Each row is a point. The points of each table are mixes of a few directions, plus a little noise. Count the directions of each table, and those that both share. Where both have some left over, give the other angles between the two spaces (their principal angles), to ten degrees, smallest first.

First, 4 rows:
[[  7 -33 -60]
 [ -6  26  47]
 [ -1   1   3]
 [ -1   5  10]]
Second (5 x 3):
[[  7 -16  15]
 [  8 -21  30]
 [ -3  18  51]
 [ -3   0 -44]
 [ -9  19 -52]]
Directions: first 1, second 2, shared 1

First, 9 rows:
[[-26  17  23  32   6  -7]
 [ 15 -19 -21   3  21  -3]
 [  0 -20  11 -26  17   8]
 [ -8  31  -1  16  13  -2]
 [-19   1  29 -14  21   7]
 [ 22  -5 -19 -31 -20   8]
 [  8   0 -19  36 -53 -13]
 [ 23  -9 -28  -4 -12  -1]
 [-15   3  24 -11   6   5]]
Second (7 x 6):
[[ 13   5 -28   6  13  11]
 [-16  -1   6  21 -19  20]
 [  8   3 -18   3   8   6]
 [-21  -4  24  13 -24   7]
 [ -8   1  -3  16  -9  17]
 [ 26  -1  15 -57  30 -60]
 [  0  -1   3  -2   0  -2]]
Directions: first 4, second 2, shared 1; angles 60

First, 9 rows:
[[-15 -22  38 -30  17  30  25  42 -10  -9 -16]
 [-15  19  14  -4   5   5  26  12  -9   3 -18]
 [  0  11 -24  33 -14 -25 -13 -26   8   0  26]
 [ -3   6  -1  22  -1  -9  -7  -8  16 -11  14]
 [ 48  23 -30 -22  -7  39 -35  11  38   4 -38]
 [-21 -15  36  -2  19 -10  17   0 -10  -9   4]
 [ 48   3 -44 -29 -12  -9 -35 -39 -14  36 -22]
 [-19 -10 -13  20 -17  -9  12   8 -15   0  30]
 [-21 -16  24  12  10 -13  11   0  -4 -13  19]]
Second, 8 rows:
[[ 10   1 -59   4 -32  -6  -6  13 -20  38  19]
 [-11   6   3  -9  -3  -5  20  -5 -27  10 -11]
 [-15  -9  12  -9  -1  13  20  24 -13   0  -1]
 [ -3  -4 -23  11 -30   5   4  -8 -15 -11  15]
 [  3   3  -2 -14  -3   5   8  -8 -17   4 -16]
 [ 35  -2  18 -28  23  37 -32  13  47 -17 -35]
 [  1  30  22  26  21   3 -15   3  60 -25  -5]
 [-23 -27  29  18  24 -51   1 -34 -16   2  35]]
Directions: first 5, second 6, shared 5
